Each row is a point. A path goes straight from each point to the next, and from the last back to the first. The post is the endless flat space through its rows: a point in 2 columns, a line in 3, a plane in 4, and so on, so that a path can go around it. Count how often the path circles the post. Going back the other way cancels.

Post, 2 rows:
[[ 28  12 -47]
 [  9  10  12]]
Path, 33 rows:
[[  0   9 -37]
 [-17 -26 -21]
 [ 37 -29  -9]
 [ 36   6 -17]
 [ 53  43   7]
 [ 22  30 -47]
 [-13  11 -51]
 [-26 -15 -11]
 [ 47 -14 -48]
 [ 62   4 -16]
 [ 39  26  -2]
 [ 13  40  -8]
 [-14  10  -9]
 [  9  25 -43]
 [ 23  52 -10]
 [ 65  19 -11]
 [ 42 -17  -1]
 [ 25 -16 -48]
 [-19  -6 -11]
 [ 26  19 -95]
 [ 23  50 -85]
 [ -2  17 -27]
 [ -4  -8 -33]
 [ 13 -22  27]
 [ 55  14 -23]
 [ 31  25 -24]
 [ 29  29 -63]
 [-19  19 -61]
 [-16 -20  16]
 [ 17 -21   6]
 [ 55   7   3]
 [ 61  27 -85]
 [ 26  27 -50]]
Times around: 3

Post (5 x 6):
[[ 10  28   8  -5 -11 -13]
 [ 19   2 -32   0  23 -12]
 [-11  45 -36   2 -12 -13]
 [ 79   3 -29 -30 -33  53]
 [-77  -6 -20  47  12  13]]
Path:
[[ 10  24 -77 -33  63 -50]
 [-15  -1 -63 -16   7 -59]
 [ -8  -3 -72  18   8  -2]
 [ 21 -31 -64  45  33  13]
 [-18  80 -40  34 -33  39]
 [-26  22 -45   9  48  -2]
 [  8   9 -23 -50  13 -38]
 [ -8 -37 -28  -5 -10   4]
 [ 14  -2  -3  25 -42  27]
 [ 11  72 -78  22   9  -8]
 [ -5  49 -37   4   0  25]
 [-12  51  95 -24 -10 -55]
 [ 48 -28 -38 -31  22 -10]
 [  4 -48  55  16  47 -43]
 [ 14 -21  31  51   2   1]
 [ 18  13 -62  15  14  34]
 [ 30   0   2 -13 -13  48]
 [-18  -8 -35 -32  22 -12]
 [ 36 -45 -83 -24  26 -35]
 [ 54 -27 -81 -28  21 -56]
 [-48  67 -29 -16  -4 -59]
 [ 39  16 -28 -28  54 -19]
 [-24  33 -25  37  21  20]
 [ 61 -11  25  -2 -15  23]
 [ 68  63 -31 -38 -14 -75]
 [ 39   0 -39 -22 -22  21]
 [-14  14  -9 -30  14 -60]
 [  3 -12 -49  -3 -20  24]
 [ 15  37 -23  10 -22 -25]
 [ -6  54 -60  23  14 -12]
 [ 14  37 -29  -2 -16  61]]
Times around: 3
